Each row is a point. Each copy is the shape, with its points in the same order, turned, moved and blurred by noise. Say if it was mirrored as well.

Shape (6 x 3)
0: -0.013  0.059 -0.028
1: -0.018 -0.014  0.015
2: -0.017  0.015  0.032
3: -0.004 -0.018  0.004
4:  0.035  0.052 -0.039
5: -0.019  0.001  0.028
Copy 1 (6 x 3)
0: -0.008  0.049 -0.034
1: -0.020 -0.032 -0.007
2: -0.038 -0.006  0.006
3: -0.001 -0.029 -0.004
4:  0.034  0.055 -0.008
5: -0.032 -0.017  0.002
Copy 1 is: only turned
Copy 2 (6 x 3)
0:  0.004  0.041 -0.040
1: -0.021 -0.012  0.013
2: -0.009  0.014  0.023
3: -0.004 -0.030  0.006
4:  0.045  0.021 -0.055
5: -0.016  0.002  0.022
Copy 2 is: only turned

Shape (10 x 6)
0:  0.036 -0.007 -0.001  0.022 -0.067  0.046
1: -0.022 -0.043 -0.047  0.007  0.012  0.014
2: -0.031  0.043 -0.006 -0.005  0.022  0.034
3: -0.030 -0.044 -0.008 -0.008 -0.048  0.027
4:  0.019 -0.005  0.001 -0.008  0.012  0.014
5: -0.022  0.004 -0.011 -0.023  0.000 -0.032
6: -0.017  0.019  0.018 -0.024  0.045  0.028
7: -0.002 -0.018 -0.015  0.011 -0.002 -0.026
8: -0.006 -0.021  0.020 -0.060  0.024  0.003
9:  0.057  0.009 -0.023 -0.022 -0.014 -0.012
Copy 1 (10 x 6)
0:  0.047 -0.043 -0.010  0.048 -0.033  0.014
1: -0.022 -0.037 -0.035 -0.043 -0.007 -0.011
2: -0.022  0.036 -0.011 -0.017 -0.014  0.048
3: -0.015 -0.052  0.000 -0.015 -0.056  0.006
4:  0.013 -0.004  0.008 -0.018  0.012  0.000
5: -0.033  0.014  0.012 -0.015 -0.022 -0.036
6: -0.009  0.033  0.019 -0.043  0.012  0.034
7: -0.027 -0.017  0.000  0.001  0.003 -0.029
8:  0.007  0.010  0.045 -0.063 -0.010 -0.009
9:  0.037  0.014 -0.006  0.011 -0.002 -0.045
Copy 1 is: only turned
Copy 2 (10 x 6)
0:  0.030 -0.042 -0.017  0.040 -0.064  0.019
1: -0.005 -0.010 -0.037 -0.005  0.033  0.040
2: -0.046  0.029  0.000  0.013 -0.011 -0.012
3: -0.022 -0.058 -0.015 -0.014 -0.016  0.043
4:  0.015 -0.008 -0.003  0.000  0.000 -0.016
5: -0.013  0.012 -0.018 -0.050 -0.011  0.001
6: -0.030  0.011  0.019  0.006  0.016 -0.031
7:  0.023  0.006 -0.017 -0.030 -0.006  0.027
8: -0.016 -0.027  0.000 -0.036  0.025 -0.035
9:  0.043 -0.004 -0.052 -0.014 -0.032 -0.028
Copy 2 is: mirrored

Shape (15 x 9)
0:  0.036  0.021  0.022  0.020 -0.028 -0.001  0.016  0.022 -0.009
1:  0.014  0.028  0.008  0.021 -0.002  0.040  0.008  0.005 -0.015
2:  0.007 -0.073 -0.041  0.012  0.032 -0.013 -0.009 -0.033  0.015
3: -0.028 -0.064 -0.018 -0.010  0.006 -0.004  0.008 -0.028  0.004
4: -0.010 -0.051 -0.028  0.014  0.006 -0.025  0.002  0.010 -0.024
5: -0.008  0.013  0.044 -0.003 -0.006  0.015  0.025  0.038  0.016
6: -0.015  0.008  0.022 -0.001 -0.035 -0.005  0.017 -0.024 -0.005
7: -0.003 -0.055 -0.068 -0.007 -0.006 -0.012  0.011 -0.010  0.012
8: -0.028 -0.034 -0.046  0.025  0.043 -0.029 -0.004 -0.020  0.010
9: -0.025  0.017  0.007  0.035 -0.028  0.010  0.022  0.013  0.011
10: -0.013 -0.029 -0.049 -0.014  0.016  0.001  0.013 -0.006  0.000
11:  0.015  0.026  0.028  0.015 -0.018 -0.002  0.004  0.019  0.048
12: -0.034 -0.051 -0.029  0.015  0.002  0.013 -0.010 -0.011  0.003
13: -0.020 -0.057 -0.028  0.037  0.004  0.019  0.048 -0.017  0.000
14:  0.036  0.034 -0.001  0.006  0.042 -0.036  0.028  0.005  0.022
Copy 1 (15 x 9)
0:  0.020 -0.011  0.031 -0.004 -0.025  0.004  0.045 -0.001 -0.007
1:  0.032 -0.002  0.012  0.037 -0.012  0.007  0.011 -0.012 -0.022
2:  0.002 -0.080 -0.050 -0.024  0.037 -0.025 -0.001 -0.008 -0.005
3: -0.008 -0.047 -0.033 -0.021  0.020 -0.056 -0.016 -0.015 -0.013
4: -0.025 -0.058 -0.016 -0.014  0.005 -0.024  0.010 -0.007 -0.040
5:  0.013  0.009  0.059 -0.007 -0.006 -0.006 -0.007  0.002 -0.005
6: -0.006  0.010  0.002 -0.010 -0.029 -0.024  0.008 -0.023  0.003
7: -0.017 -0.050 -0.053 -0.011  0.020 -0.046  0.012  0.036 -0.009
8: -0.032 -0.060 -0.047  0.000  0.031  0.006 -0.025 -0.009 -0.013
9: -0.013 -0.003  0.024  0.028 -0.033 -0.010 -0.006  0.006  0.005
10: -0.013 -0.024 -0.035  0.000  0.032 -0.028 -0.003  0.017 -0.027
11:  0.019 -0.007  0.037 -0.013 -0.023  0.015  0.002  0.018  0.033
12: -0.004 -0.051 -0.025  0.002 -0.003 -0.039 -0.030  0.001 -0.025
13: -0.014 -0.059 -0.009  0.034  0.021 -0.059  0.002 -0.010 -0.005
14: -0.008 -0.004  0.006 -0.012  0.036  0.053  0.029 -0.005  0.013
Copy 1 is: mirrored
Copy 2 (15 x 9)
0:  0.052  0.016  0.027  0.000 -0.017 -0.005  0.014  0.037 -0.014
1:  0.033  0.028  0.045  0.002  0.005 -0.006  0.014 -0.011  0.000
2:  0.033 -0.055 -0.042  0.000  0.038 -0.021 -0.016 -0.050 -0.025
3: -0.002 -0.049 -0.017 -0.008  0.021 -0.008 -0.006 -0.034 -0.051
4:  0.014 -0.029 -0.029  0.013  0.028 -0.037  0.019 -0.003 -0.042
5:  0.002 -0.012  0.042 -0.018 -0.027  0.006  0.025  0.026  0.005
6:  0.009  0.007  0.022 -0.001  0.000  0.029 -0.006  0.012 -0.045
7:  0.027 -0.026 -0.055 -0.005 -0.002 -0.018  0.014 -0.050 -0.050
8:  0.009 -0.032 -0.049  0.008  0.050  0.001  0.017 -0.034 -0.007
9:  0.009  0.008  0.023  0.030 -0.014  0.022  0.030  0.006 -0.011
10:  0.009 -0.011 -0.029 -0.019  0.014 -0.016  0.023 -0.044 -0.038
11:  0.032 -0.001  0.012 -0.004 -0.037  0.026 -0.002  0.023  0.021
12: -0.006 -0.031 -0.012  0.026  0.017 -0.020  0.000 -0.042 -0.032
13:  0.026 -0.049  0.006  0.024  0.017  0.001  0.041 -0.047 -0.049
14:  0.052  0.001 -0.021 -0.045  0.023  0.021  0.028  0.021  0.027
Copy 2 is: mirrored
Copy 3 (15 x 9)
0:  0.019  0.007 -0.015  0.000 -0.002 -0.012  0.018  0.037 -0.023
1:  0.025  0.017  0.006  0.004  0.016  0.037  0.023  0.042 -0.031
2: -0.010 -0.042 -0.046  0.047  0.045  0.058 -0.018 -0.033  0.020
3: -0.028 -0.041 -0.031  0.047  0.006  0.060 -0.006 -0.028 -0.019
4: -0.017 -0.036 -0.025  0.054  0.030  0.019 -0.026 -0.006 -0.028
5: -0.031  0.006  0.007  0.005 -0.018  0.010  0.036  0.042 -0.018
6:  0.006  0.008 -0.010  0.016 -0.028  0.023  0.019 -0.015 -0.037
7: -0.025 -0.028 -0.070  0.028  0.029  0.053 -0.037 -0.015 -0.026
8: -0.029 -0.002 -0.018  0.053  0.058  0.046 -0.022 -0.038 -0.005
9: -0.011  0.040 -0.011  0.037 -0.014  0.021  0.010  0.023 -0.031
10: -0.030 -0.019 -0.036  0.017  0.035  0.056 -0.013 -0.011 -0.033
11: -0.011  0.035 -0.006 -0.007 -0.018  0.006  0.015  0.024  0.019
12: -0.018 -0.019 -0.020  0.056  0.010  0.065 -0.024 -0.006 -0.017
13: -0.015 -0.011 -0.057  0.075  0.023  0.060  0.019  0.004 -0.027
14: -0.019  0.019 -0.016 -0.020  0.056 -0.008  0.032 -0.006  0.006
Copy 3 is: only turned
Copy 4 (15 x 9)
0: -0.033  0.015  0.022  0.023  0.003 -0.030 -0.016  0.023 -0.045
1: -0.020  0.034  0.014  0.010 -0.014  0.019 -0.020  0.023 -0.051
2:  0.044 -0.001 -0.028  0.020  0.048  0.027 -0.028 -0.045  0.013
3:  0.023 -0.013 -0.044  0.005  0.018  0.019  0.007 -0.032  0.006
4:  0.026  0.013 -0.003  0.018  0.026 -0.002  0.010 -0.010  0.024
5: -0.055 -0.008  0.011 -0.023  0.006 -0.003 -0.001  0.028 -0.033
6: -0.025  0.009 -0.017  0.003 -0.019 -0.022  0.010 -0.019 -0.043
7:  0.037  0.015 -0.057  0.019  0.031 -0.005 -0.024 -0.007  0.022
8:  0.029  0.037 -0.016 -0.015  0.043  0.019 -0.013 -0.048  0.019
9: -0.054  0.034 -0.007  0.000 -0.009 -0.004 -0.007  0.000 -0.012
10:  0.033  0.020 -0.040 -0.008  0.025  0.012 -0.010  0.001  0.000
11: -0.059  0.002  0.008 -0.013  0.009 -0.022 -0.047  0.001 -0.036
12:  0.013  0.008 -0.027  0.007  0.000  0.031 -0.008 -0.023  0.023
13: -0.012  0.024 -0.047  0.036  0.034  0.039  0.012 -0.014  0.008
14: -0.008  0.037  0.016 -0.027  0.066 -0.023 -0.032 -0.003 -0.056
Copy 4 is: mirrored
